Each point is reached from the start by the listed moves, each made 0, 1 or 2 times, or once backwards (-1), plus a little noise. Say if it took an odd or an even number of moves. Then give how often each move was made.

Moves:
(1): [19  9  7 -1]
(2): [-9 32  8  3]
Start: [ 1 -6  2 -4]
Points:
[-14  60  19   3] -> even (0, 2)
[ -9 -46 -15  -6] -> even (-1, -1)
[-6 25 11  1] -> odd (0, 1)

Moves:
(1): [26 -3  0 -2 -1 -2 -4  3  3]
(2): [ 6 20  0 -6 -3  2 -3 -6 -4]
(3): [ 2  1 21  2  7 -6 -3  0  1]
(4): [ 2  4  0 14 -2  0 -2  2 -1]
(5): [ 2  0 -7  0 21  7 -4 -3  1]
(6): [ 3 -2  7  2 -3 25 -6  1  3]
(7): [ 3 -1  3  4  2  2 20  2  0]
(8): [-1  5  2 -6  1 -1 -3 22  6]
Start: [  1   2   7 -12 -12   8   1   0   1]
Points:
[  3 -26  37 -11  18  60   6   5  12] -> odd (0, -1, 1, -1, 1, 2, 1, 0)
[ -4  58  25   1   2  37 -41   9  -3] -> even (-1, 2, 1, 2, 1, 1, -1, 1)
[ 21  55 -11 -17   1  28  28  37   3] -> odd (0, 2, -1, 1, 1, 0, 2, 2)

Moves:
(1): [13 -1  3 -4  0 -1 -1  1  1  1  0  1  2  1  3 -3]
(2): [ 2 19  0 -4  4 -1 -1  0 -1  3  6 -1 -1  0  0  2]
(3): [-1  0 14  2 -2 -1 -3 -1 -1  1  2 -1  1  1 -2 -2]
(4): [ 4  3 -2 18 -2  2  1  4  0  0  2 -2 -4 -2  1 -3]
(5): [-1 -3  1  2 17 -1  5  1  1  2  0  1  3  0  0  1]
(6): [-2 -1  1 -1  2 16  0 -1  0  2  0  0  1  1 -1 -1]
(7): [ 0  3  2 -2 -6  1 18 -1 -1 -1  0  1  0 -5  1  0]
(8): [-2 -1  1 -4 -1  4  0 25 -3 -1  1 -1 -3 -1  0  4]
(9): [-5  1  2  0 -2  3  2  1 23  1  0  3  1  0  2 -2]
(10): [-1 -2 -1  1 -2 -3  0  0 -1 22  3  6  2 -1  3 -4]
(11): [-1 -4 -2 -3  0  1 -1 -1  0 -1 17 -1 -1 -4 -2 -1]
(12): [ 0  1  1  0  0  1  0  1 -1 -3  0 15  2 -1  1  6]
(13): [-1 -1 -4  4 -2 -3 -4  4 -3 -3  1 -3 24  4 -1 -2]
(14): [-3  3 -1  0  0 -1  3  2 -3  0  5  3 -6 27 -6 -2]
Start: [ -4   2   0   0   5  -8 -10   0 -11  -8   3   2   3   1  -3 -12]
Points:
[ 19   3 -19   6  38 -25  -4  53 -34  40  29  -9   4 -33  10 -13] -> odd (1, 1, -1, 1, 2, -1, 0, 2, -1, 2, 1, -1, 0, -1)
[ 33  43 -18  37   7 -31 -37  -3  12  10   0  30  60 -16  21 -17] -> even (2, 2, -1, 2, 0, -1, -1, -1, 1, 1, -1, 2, 2, -1)
[ -7  31   4 -37  24  12   8  51   0   0  36 -10  22  31  -9 -13] -> even (1, 2, 0, -1, 1, 1, 1, 2, 1, 0, 1, -1, 1, 1)
[ 28 -19  -7  15  24  23  28  31 -34  -8 -21   0  41 -24  11 -12] -> even (2, -1, -1, 1, 2, 2, 2, 1, -1, 0, -1, 0, 1, -1)
[  3 -19  -5 -22 -11  39   8  19 -11 -36  26  15 -23 -15  -1  -4] -> odd (1, -1, -1, 0, -1, 2, 1, 1, 0, -1, 2, 1, -1, 0)
[ 28  -8  20  23  -6  -2 -27   5 -37  17   6 -23  60 -13   2 -36] -> even (2, 0, 2, 1, 0, 1, 0, 0, -1, 1, 0, -1, 2, -1)
[-13  23  -8 -35  35  12  29  23   5  14  46  35  44 -41   8   4] -> even (0, 2, -1, -1, 2, 1, 2, 1, 1, 1, 2, 2, 1, -1)
[-21 -31  17 -20 -20  -3 -36  20  33  29  33  29  15 -31   5 -16] -> even (0, -1, 1, -1, -1, 0, -1, 1, 2, 2, 2, 1, 0, -1)
